Every row gives one point. To make a cloud, some directions were put in groups of two or more. Within a group, all points are equally far from the middle, so they leave a hole (a ring in 2 directions, a hollow ball in 3). The other directions are filled evenly. Then the cloud was stretched, turned, moved and blurred a little. Count the holes, and give their numbers of directions, smallest first.

Cloud (21 x 3):
[[-5.2  1.9 -2.5]
 [-6.5 -2.3  4.5]
 [ 5.1 -3.6  2.2]
 [-1.7 -3.7  0.7]
 [ 6.5 -5.4  5.5]
 [ 3.5  2.8  6.2]
 [-2.4 -1.6 -4.9]
 [ 1.1  0.1  1.7]
 [ 2.3 -7.4 -3.4]
 [ 0.6 -1.0  0.4]
 [ 3.7  1.0  4.3]
 [ 2.9 -4.6 -3.1]
 [ 5.7 -2.8  3.7]
 [-5.6  1.4  2.6]
 [-3.4 -3.7 -6.6]
 [-0.4 -4.3  7.0]
 [-3.1 -1.8 -3.8]
 [-2.7  3.4  0.0]
 [ 0.8 -4.0  0.8]
 [ 0.0  2.9 -1.3]
 [-6.4  0.0  0.9]]
Holes: 0

Cloud, 49 rows:
[[ 5.4 -0.4  4.2 -4.5 -0.5  0.1]
 [ 4.5 -4.8  2.2 -3.9  4.4 -0.2]
 [-3.9  2.5 -6.1 -2.1 -1.9  1.4]
 [-0.4  4.4 -1.6  4.3 -3.4 -4.0]
 [-2.8  4.3  0.9  2.5 -4.6 -4.8]
 [ 4.8  1.7 -0.6  1.9  6.1 -4.1]
 [-5.5  1.6  2.7  0.7 -5.3  0.1]
 [ 4.8 -3.9  3.5 -2.7  3.5  5.8]
 [-4.2 -5.2 -5.3 -0.8  3.6 -1.0]
 [-4.0  1.7 -4.8 -3.5  3.5  3.2]
 [-5.2  2.1  3.4  4.9  1.7 -4.7]
 [ 0.8  4.2  0.2 -5.1  5.3 -4.8]
 [-4.6 -2.7 -1.2 -1.1  6.6  0.3]
 [-4.5  3.0  3.2  1.1 -5.2  2.3]
 [-1.7 -6.7 -3.5 -6.2  1.0 -1.6]
 [-2.4  3.2 -5.9 -4.1 -1.3  1.5]
 [-5.1 -1.4 -0.2  1.0  6.7  0.9]
 [ 1.6  3.7 -1.2 -6.0  3.2  1.6]
 [ 1.7  3.6 -2.3 -2.9  5.1  3.1]
 [-3.2  3.1 -2.0  2.0  5.8 -4.6]
 [-3.8  1.7 -0.3 -1.8  6.4  3.6]
 [ 3.4 -4.6  6.1  0.7  0.6  3.7]
 [-4.1  1.4 -0.4 -1.8  6.4  3.2]
 [ 5.1 -1.1 -5.7 -2.2  2.7 -1.8]
 [ 1.1  3.5 -4.9 -4.5  2.3  1.4]
 [-6.5 -2.0  0.1  3.4 -4.3  2.3]
 [ 5.5 -3.5  3.4 -3.1  4.6 -5.0]
 [-3.7  3.7  1.0  2.4 -4.4 -4.9]
 [ 1.0 -6.7 -5.9  1.3  0.9  4.3]
 [ 3.7 -4.6  3.7  3.1  4.5 -1.2]
 [ 3.5  2.9  5.8 -0.1 -0.9  4.9]
 [-4.3 -2.7  4.4 -5.3  3.2 -0.3]
 [ 3.3  3.1 -0.4 -6.5 -3.0 -3.5]
 [-4.9  2.2 -1.4  4.5  2.7  5.2]
 [-0.8  3.6 -1.5 -6.3  3.3  1.3]
 [-4.9 -0.8  4.3  0.3  5.6  2.4]
 [-5.1 -3.6 -1.4  1.7  5.5  6.2]
 [ 3.6 -4.6  6.0  0.0  2.1  0.8]
 [-4.1 -3.8  6.7 -0.6 -1.2 -2.5]
 [-5.3 -3.6  1.8 -2.5 -5.7  2.1]
 [-5.4 -1.3  2.4 -4.5 -4.1 -3.7]
 [-3.9 -5.3  0.3  2.7 -4.2 -5.9]
 [-2.1 -5.7  6.2  0.6 -2.4  2.8]
 [-2.9 -6.1 -4.9  0.2  3.9 -0.8]
 [-4.0 -2.7  2.0 -6.0  4.9 -2.9]
 [-5.7  0.7 -3.7 -0.6 -4.6  0.4]
 [ 5.0  0.3  1.5  4.2  4.3 -0.9]
 [ 1.6  3.2 -5.1  1.7 -4.0 -0.6]
 [-2.1 -5.9  4.3 -5.3 -1.4 -0.4]]
Holes: 2 (2, 3)

Cloud:
[[ -4.3  -0.3  -4.9   2.8  -4.7   1.7   1.3   1.3]
 [  0.6   4.8  -0.3   5.6  -2.7  -0.2 -10.2  -3.4]
 [ -3.3  -5.4  -4.3   3.1   2.4   4.4  -6.2  -1.1]
 [  2.2  -0.2   6.4  -1.7   0.0  -2.9   3.5   4.3]
 [ -7.9   2.9   0.9   2.8   1.7   1.1   1.7  -0.9]
 [ -4.2  -5.9  -2.3  -2.1   2.8   4.2  -6.4   1.4]
 [ -6.0   1.8   6.4  -6.6  -0.8   3.1   2.9   0.2]
 [ -2.8  -1.4  -1.4  -1.6  -7.5   2.5   3.7   2.3]
 [ -0.9  -3.3  -7.8  -0.7  -1.5   2.3  -3.9   6.0]
 [  3.3  -0.2  -8.5  -2.8   0.3  -0.4  -5.7   6.8]
 [  4.8   1.0   1.4   2.0   7.3  -1.3  -1.7  -4.7]
 [  1.1   6.7  -0.7   1.7  -3.7  -1.3  -0.1   3.2]
 [  4.5   4.4  -2.7  -6.6  -7.2   1.3  -4.1   4.5]
 [ -2.8  -5.9   1.9   0.2   5.6  -0.8   2.1   5.3]
 [  3.0  -4.9   0.8  -4.8  -0.4   2.6   2.0  -4.3]
 [ -3.0   1.2  -6.2  -3.5   1.9   1.1  -2.6   6.5]
 [  1.5  -0.7   0.9  -0.4   1.3  -4.5  -5.2   7.7]
 [  2.2   2.8  -2.4  -7.3   1.7   3.4  -1.7  -1.0]
 [  4.6  -6.0   0.0  -4.5   2.5   4.1  -1.6  -1.8]
 [ -3.5   3.4   0.0  -0.4   1.6   1.9  -2.2   1.2]
 [ -4.0  -1.5  -2.5   0.3  -2.3  -0.9   0.1  -2.1]
 [  3.4  -3.4  -8.9   3.4  -2.2   0.4  -1.5   4.2]
 [ -0.8   5.5  -1.0  -0.2  -6.9  -1.0  -3.7   2.0]
 [  1.8   5.4   2.8  -0.7  -7.1   1.9  -5.9   0.9]
 [  3.1   6.4   2.2  -3.9  -2.8   1.0   4.4   4.2]
 [  2.4  -1.8  -0.4   1.6  -0.7   5.9   4.3  -2.5]
 [ -2.2  -4.0  -2.7  -1.1   2.0  -2.3  -4.5  -2.2]
 [  6.4  -4.5   1.3  -2.0   2.6   0.8  -5.7   8.9]
 [ -4.3   4.4   2.3   0.1  -4.5   0.9  -6.2  -0.5]
 [ -5.9  -5.2   0.6   3.5   0.1  -1.0   3.1   2.3]
 [ -3.2  -8.7  -3.1  -6.0  -2.8   0.0  -6.0   1.7]
 [ -5.3  -0.5   2.7  -0.2   0.4  -1.2  -1.6   0.7]
 [  0.3  -4.5  -3.1  -3.7  -6.5  -1.5   3.9   1.8]
 [  0.3  -0.1  -0.3   0.2   1.5  -0.3   4.6   0.9]
 [ -5.0  -2.5  -2.2  -2.3  -5.7   0.8  -5.1   6.1]
 [  4.6  -4.3  -5.2  -0.5   0.4   0.3   3.1   4.9]
 [ -1.8  -6.1  -2.4  -2.3   1.3  -2.2   3.4   0.6]
 [ -6.0   0.9  -0.9  -4.8  -2.2  -3.1  -8.6   1.1]
 [  4.6  -0.1   3.0   0.3   2.4   6.1  -0.4   4.2]
 [ -5.1  -5.1  -0.2   0.7  -6.3   2.3  -6.6   0.1]
 [ -2.1   0.5  -2.9  -3.9  -2.5   5.4   2.4   3.4]
 [ -6.2  -2.4  -0.3  -1.7  -2.1  -1.9  -1.5   1.7]
 [  3.2   1.5   3.5  -6.0   1.2   0.8  -1.2   2.5]
 [  1.7  -0.2   1.2  -3.5  -5.9  -1.2  -5.2  -3.3]
 [ -1.5  -0.4  -0.9  -6.7   3.0   2.1   2.2   1.7]
 [  2.9   1.7  -3.6  -3.5  -4.5  -1.5  -3.3   2.8]
 [  2.6  -1.0   0.2  -3.5   1.0  -3.1   1.3  -2.4]
 [ -1.7   3.3  -3.7   1.5  -2.4  -0.6  -7.4   3.1]
 [ -5.9   1.9  -0.5   0.2  -9.1   7.1  -7.0  -3.6]
 [  0.1   5.2  -4.6  -0.6  -3.6   3.1   0.8  -5.5]
 [ -1.8   6.7   4.3   1.9   1.0   5.1   4.3  -0.2]
 [ -0.1   2.1   2.8   3.8  -3.4   6.2  -7.4  -0.5]
 [  3.2  -3.3   0.5  -5.2   1.4   2.9  -1.5   6.0]
 [ -0.8   5.0   2.3  -2.9  -2.1   4.8   1.4   6.6]
 [  1.6  -7.1  -2.5  -4.9  -5.4   3.6  -5.1   3.3]
 [ -0.8  -3.2  -1.3  -0.1  -4.6   5.8  -2.3   5.9]
 [ -2.4  -4.1   3.1  -2.1   4.7  -2.0   0.9  -3.4]
 [ -5.0  -6.4   4.6  -3.7  -8.0   1.7  -7.0   1.8]
 [ -7.4   3.4   4.6  -5.5  -0.4  -0.3  -0.9   2.1]
 [ -0.3   2.3   0.3  -3.6  -5.1  -5.4  -4.5  -0.4]
 [ -5.3  -4.9   1.2  -0.8  -3.3   0.5  -1.4   7.4]
 [ -1.3   4.4   5.8  -5.3   4.9   1.8   1.9   3.9]
 [ -7.4   3.3   0.9  -0.7  -4.9   4.1   0.6  -2.9]
 [ -2.4  -0.9  -1.4  -6.5  -2.1   6.3  -5.6  -0.4]
 [  5.2   3.4  -0.5  -3.8  -2.1   6.2   1.7  -6.8]
 [  0.4   2.6  -0.8   6.1  -2.2   0.6  -5.2   3.2]
 [ -5.6   4.1  -0.6  -2.3  -5.2   5.0  -3.0  -6.9]
 [  3.1  -0.5   1.5   6.3  -2.1  -4.2  -0.8   2.3]
 [  5.0   0.9  -3.8   1.4   0.5  -1.1   2.9   1.6]
 [  1.1  -0.3   6.4  -2.4   4.7   1.6  -1.8   2.3]
 [  0.7   3.5  -4.8   1.9  -4.6  -2.5  -1.7  -5.9]
 [ -5.9   2.3  -2.9  -2.8   3.7   0.1   1.2   2.1]
 [  7.9  -5.2  -1.8  -3.6   2.3   0.2  -6.7  -0.1]
 [ -4.7  -0.8  -3.5   0.6   3.8   3.1  -4.2   1.7]]
Holes: 0

Cloud (108 x 9):
[[ -1.8  -2.3  -8.6   3.7  -2.8  -0.6  -0.3   3.1  -0.3]
 [ -4.4  -5.5  -2.0  -0.2  -1.9  -3.6  -3.7   0.7  -4.1]
 [ -1.1   2.3  -2.5   0.5   0.9   6.5  -6.3  -0.9  -8.2]
 [  4.0  -1.8   1.8  -4.4   2.4  -8.1  -0.5  -1.3  -4.4]
 [  4.3   1.0   1.4  -0.9   1.2  -1.1  -9.1  -5.1  -3.9]
 [ -0.8  -0.8   2.1   3.8  -6.2  -0.4  -1.6   4.4  -0.1]
 [  0.2   3.8   2.0  -2.3   2.6   6.1  -2.8   0.7   2.4]
 [ -2.6  -1.8   0.3  -3.5  -3.8  -3.4   2.5   4.0  -4.8]
 [ -1.9  -6.3  -8.5   3.9  -0.1   0.1  -7.0  -2.6   0.4]
 [  1.6  -4.3  -3.9   2.5   6.6   3.5  -2.6  -5.9   1.9]
 [  4.4   4.3  -0.3  -0.9   6.4  -0.6  -5.5  -4.1   0.5]
 [  6.5  -1.7  -6.3  -1.0   4.2   0.8  -0.4   0.0  -6.9]
 [ -1.5   0.2   0.5  -1.8  -8.4   4.0   1.4   2.3  -1.9]
 [  1.2   1.1  -3.6   2.7   8.5   4.1  -2.0  -3.9  -0.2]
 [  1.5   3.6  -4.7  -2.7   2.3   6.3   0.6  -3.8  -2.1]
 [  5.3  -2.5  -3.8  -2.0  -1.2  -6.3  -3.4  -2.6  -5.8]
 [  2.0   6.1   1.4  -0.4   5.2   1.4  -2.0   1.8   3.0]
 [  6.7  -1.9  -0.8  -4.6  -0.9  -4.9  -5.8  -2.2  -7.6]
 [  1.3   8.2  -5.7   1.5   5.3  -1.7  -3.3  -0.8  -0.3]
 [  2.9   4.4  -3.7  -2.3  -4.1   4.3  -3.6  -3.9  -0.1]
 [ -3.7  -3.2  -5.2   4.3  -0.7   0.8   2.3   3.3   2.7]
 [  4.3   0.0  -5.7  -0.4   6.9  -2.4  -3.5  -7.1  -1.4]
 [  0.8  -1.9   5.9  -6.9   0.8  -5.7  -1.2   0.0  -3.1]
 [ -6.1   2.2   1.8  -1.6  -0.7   5.2  -4.1  -1.1  -4.3]
 [ -3.1   1.4  -1.2  -0.2   2.0   3.1  -0.9   5.4   7.0]
 [ -2.8  -3.0   0.3   5.7  -2.0   2.8   0.8  -5.0  -1.5]
 [ -3.9  -4.5  -2.2   2.7   6.8   1.0  -4.8  -2.1   1.3]
 [ -4.3  -2.0  -9.4   2.2   2.2   6.0  -0.5   0.5   1.1]
 [ -3.7   3.5  -4.7   2.7  -1.6  -3.4  -7.0   5.1   0.7]
 [  1.7   1.1   5.0   2.3   2.8   2.1  -4.4  -5.6  -2.3]
 [  4.7   0.7  -5.6   0.7  -3.4   2.1  -1.1  -6.1  -3.4]
 [ -4.2   0.7   3.8  -2.0  -2.8  -2.3   2.3  -1.7   0.6]
 [  3.8   1.8  -0.8   8.0  -3.1   2.8  -0.9   3.0  -1.6]
 [ -1.1  -4.7   3.2   0.9  -0.4  -6.5  -2.5   0.4  -2.5]
 [ -0.2  -5.0  -4.1  -0.4  -1.9  -4.6  -8.5   0.4  -2.8]
 [  3.1  -3.9  -3.2  -8.9  -0.2  -0.4  -5.8  -0.4   0.8]
 [  0.4   6.8  -2.0  -0.8  -1.0  -4.6  -1.3   4.5   2.3]
 [ -3.4  -3.3   2.3   1.7   1.3   1.1  -4.3   5.3  -1.0]
 [ -1.1   2.3  -1.3   5.9  -2.1   4.6  -7.4  -0.9  -5.1]
 [  6.1  -2.6  -2.1   2.9   2.1   3.9  -8.1   1.0  -1.1]
 [  1.6   4.8  -5.0  -0.1  -2.0  -3.4  -5.2   4.8  -1.8]
 [ -1.3  -1.0  -3.7   2.9  -4.1   2.1   0.7  -6.9  -2.5]
 [ -0.5  -1.9  -4.6   3.2   3.7   1.6  -5.5  -3.1  -8.4]
 [  0.7   3.9  -0.2  -4.9   2.0  -5.0  -6.0  -4.4  -2.4]
 [  1.9   0.2  -5.1  -0.4   1.4  -0.2   4.6   1.7  -7.4]
 [  5.8  -6.5  -4.7  -3.6   1.0  -3.3  -2.1   2.9  -1.4]
 [  0.6   4.0   2.4  -3.0  -1.1   6.5  -4.0  -3.5  -0.7]
 [ -0.6  -3.3  -3.9   2.5   0.1  -4.3 -11.0   0.5   0.4]
 [ -0.8  -3.1  -7.7   5.5  -1.4   1.5  -1.1   1.9  -3.9]
 [ -1.3  -0.3   0.2   1.8   6.8  -0.8   1.1  -1.8   4.8]
 [ -1.1  -2.9  -0.8   0.2   3.8  -5.1  -1.3  -5.7  -5.1]
 [ -4.1  -3.2   1.4  -0.7  -3.2   2.5   1.3   2.7   1.9]
 [  2.6  -0.3  -0.1  -2.3   3.1   2.4  -6.3  -6.1   4.4]
 [  2.7  -2.4  -8.3   2.3   2.7   1.8   1.8  -5.5  -1.1]
 [  6.9  -5.9  -2.4   2.2   0.7  -0.3  -6.3  -0.5   3.1]
 [ -0.1  -2.7   2.4  -2.4  -5.2   3.3  -6.7   0.6  -0.4]
 [  4.6   0.2   0.8  -2.2   0.6  -7.6   1.6  -0.1  -3.4]
 [ -0.4   7.1  -0.4  -2.0  -3.0  -2.0  -3.7  -3.1  -5.5]
 [ -0.4   1.4  -3.2   3.6   1.7   1.9   1.7  -8.0  -1.3]
 [ -0.4  -4.2  -7.6   1.0   4.9   0.0  -8.6  -1.8  -4.4]
 [  4.2   4.7   1.9  -5.5   2.6   1.3  -4.2   2.7  -3.6]
 [  1.6   1.5  -7.0   2.2  -2.9   3.3  -3.6  -0.4  -8.0]
 [  5.8  -0.2   0.3   0.3  -0.5  -1.5  -3.0  -0.6   7.3]
 [ -2.5   1.3   1.6   0.1  -2.0   4.7   0.5  -6.5   0.5]
 [  2.0  -6.1  -4.8  -5.3   6.8   0.6  -4.6  -4.0  -2.0]
 [ -3.6  -2.7  -6.7   6.9  -1.8   1.2  -3.6   1.7  -0.9]
 [  3.8   0.6  -7.3   5.3   5.6   4.0  -2.4   0.5  -2.9]
 [  1.7   2.9  -4.3   5.3   1.8  -3.0   2.0  -4.8   0.1]
 [  2.4   5.3  -6.5   2.3   0.5  -3.2  -2.7   5.6   1.1]
 [ -2.2  -6.0  -6.8  -0.9   7.2   2.5  -3.3  -3.3   0.1]
 [  3.3  -2.2  -2.1  -7.4   4.3  -4.9  -1.6  -1.5   3.5]
 [  3.0   5.1  -2.9  -1.8   1.4   7.5  -3.0  -1.1   0.2]
 [ -4.6   6.2  -3.8   2.5  -4.5  -1.2   0.1  -0.8   2.2]
 [  3.9  -0.9  -4.1  -3.2   3.4  -1.2  -4.0   7.6   1.3]
 [  3.0  -0.4   2.0   0.0  -1.8   1.3   3.8   0.5   3.7]
 [  1.6   0.4  -2.1   2.7  -1.7  -7.9  -5.2   2.5   0.8]
 [  7.8   2.3  -5.3  -0.8   2.2   3.1  -5.1  -3.9   0.4]
 [ -1.7   6.1  -1.1   4.7  -5.0   0.6  -3.1   1.1  -6.9]
 [  4.0  -2.2  -3.4  -3.8   4.2  -7.4  -1.3   3.2  -2.4]
 [ -3.3  -5.2  -5.9  -3.6   4.7   3.3  -1.2  -2.0   0.6]
 [  2.6  -4.2   3.0  -0.7   1.6  -2.9  -7.3   0.3   4.2]
 [  6.1  -3.4  -3.9  -0.5  -5.1  -2.1  -3.1  -0.2  -2.7]
 [ -0.1   0.4  -1.6   3.6  -5.4  -2.6  -7.2  -1.7   0.9]
 [ -4.7  -2.7  -3.5   0.6  -2.2   6.0  -5.0  -1.6   3.5]
 [  5.3  -3.5  -5.4   3.1   0.9  -0.8   1.3  -4.9  -1.6]
 [  1.0  -5.0  -0.8  -4.8   4.6  -1.3   0.3   4.4  -6.4]
 [  1.2   3.7   0.8  -7.0  -0.4   3.4  -0.2   1.8   0.1]
 [  0.7   4.2  -2.8  -1.5  -2.4  -5.8  -5.9  -3.7   2.1]
 [  1.6   2.6  -3.3  -4.7   0.7  -2.6  -9.5   4.5   0.8]
 [ -2.7  -0.1   0.2  -4.6   0.9   6.0  -6.2   0.4  -2.7]
 [ -6.4   4.6  -5.0  -0.3  -2.1  -2.3  -0.9  -2.4  -0.7]
 [  3.5   4.9   2.8   0.4  -2.4  -1.5  -2.0   5.1   1.6]
 [  1.9  -2.4  -6.4   4.3   2.0   2.2   0.4  -7.2  -0.6]
 [  6.9   0.7  -8.8   0.1  -0.3  -1.2  -7.8  -0.8  -0.2]
 [  0.1   7.4  -3.6   2.8  -0.2  -4.2  -3.5  -1.5  -2.9]
 [  1.5  -2.2  -3.2   1.5  -1.5  -2.9   0.5  -7.1  -0.6]
 [  4.5  -4.8   2.2   2.1   4.0  -2.0  -7.0   0.9   0.4]
 [  9.5  -0.4  -0.7  -2.7  -1.4  -3.2  -2.2   0.3  -5.3]
 [  7.9   1.7   3.5   3.8  -0.9   0.1  -2.2  -2.5  -1.5]
 [  6.5   2.2  -1.3   0.9   3.3  -2.4  -9.5  -0.5  -1.9]
 [ -2.9   2.1   4.7   4.4  -2.8   2.9  -0.5   3.9   1.8]
 [ -2.4   8.0  -1.4   4.0   0.1  -4.2  -1.1   0.5   0.0]
 [  3.4   3.7   3.0   4.8  -0.3  -3.9  -1.0  -1.9   1.1]
 [  0.6   3.6   1.8   1.9   7.6  -0.6  -1.6  -3.0  -1.5]
 [ -0.7   3.9   2.9  -1.8   3.7  -0.9  -6.7  -3.5  -4.9]
 [ -1.5   4.0  -0.5   8.1   0.3   0.6   2.7  -3.1  -1.8]
 [  3.3   3.3  -4.4  -1.4  -0.1  -6.9  -6.4  -1.5  -2.5]
 [  2.6  -8.1  -5.5  -3.7   1.4   0.2  -2.6   3.1  -0.3]]
Holes: 1 (8)
